Each row is a point. The points of each table are mixes of a few directions, plus a little noise. Count the directions of each table, and those that both share. Where both have some left over, give the other angles between the two spaces (their principal angles), to ten degrees, smallest first.

First (4 x 3):
[[-21   6  19]
 [  1  10  45]
 [ 17 -15 -58]
 [  2  -1  -5]]
Second (6 x 3):
[[ -4 -47   9]
 [  3  32  -7]
 [  4  47 -11]
 [  2  32  -8]
 [ -6 -60  13]
 [  1  -4   2]]
Directions: first 2, second 1, shared 0; angles 90

First:
[[-29  -5  -6   0 -52  -4 -23  16]
 [  5 -22 -21 -41  35 -38  60 -25]
 [ -9   3  23 -27 -15   2   2 -13]
 [ -6  -6 -16  10  -8  -8   6  15]
 [ 19  16  -6  52  55  14 -54   2]
 [ -6  13  13  22  -5  13 -22  21]
 [ 33   6  10   8 -25  38  12  -5]
 [ -2   0  -9  21 -18   4  11  30]
 [ -8  10  21 -10  41  -9 -15 -12]
 [  3 -16  -9 -35 -10 -13  22 -29]]
Second:
[[-39   1  11  -1  32  32  42   0]
 [ 12 -15 -18 -18  -2   0 -12  -2]
 [ 25  22  16  29 -33 -36 -28   3]
 [ 37  -1 -10   1 -31 -30 -40  -1]
 [-51  11  24  11  36  35  54   2]
 [ -3 -10  -9 -12   7   9   4  -1]
 [ 18  -8 -13 -10 -10  -9 -19  -1]]
Directions: first 5, second 2, shared 0; angles 40, 60

First:
[[  1   2 -23  33   7  -6   7  13  -1  49  41  -9]
 [-25 -19  -5  29   1  23  32  18 -27  12   9   2]
 [ 11 -17  -7 -11   9 -20  14  13   7   6  18  -6]
 [ -8  11  14  -7 -13  16 -13  -8  -5 -20 -26   5]
 [ 10  -8 -21 -45 -36  -1  18 -12  17 -24  21  17]
 [ 16   8 -13 -20   5 -22 -14 -34  37 -33   1   1]
 [  1  16  45  12  32   8 -28  -5 -28  13 -55   4]
 [ -7   7   9   8  -5   2 -15  14   1  -4  -9 -15]]
Second, 10 rows:
[[ 11 -15   3 -45 -12 -21   0  11  23 -41  -3 -10]
 [  0 -12   3   9   8  -4  13  31 -16  30  13  -8]
 [  7   5  -1 -35 -15  -8 -13 -27  30 -56 -15   4]
 [ -5  15  -4  12   0  11  -8 -25   1  -4  -8  10]
 [ -3   9  -2  10   1   7  -5 -15  -1   1  -3   6]
 [ 10  -3   1 -44 -15 -15  -9 -13  30 -56 -12  -3]
 [  9 -34   7 -24   1 -25  20  60  -5  14  18 -23]
 [ -9   8  -2  39  12  15   4   2 -25  45   7   5]
 [-10  16  -3  39  10  20  -3 -16 -19  32   0  11]
 [-10  13  -3  38  11  18   0  -9 -21  35   3   8]]
Directions: first 6, second 2, shared 2
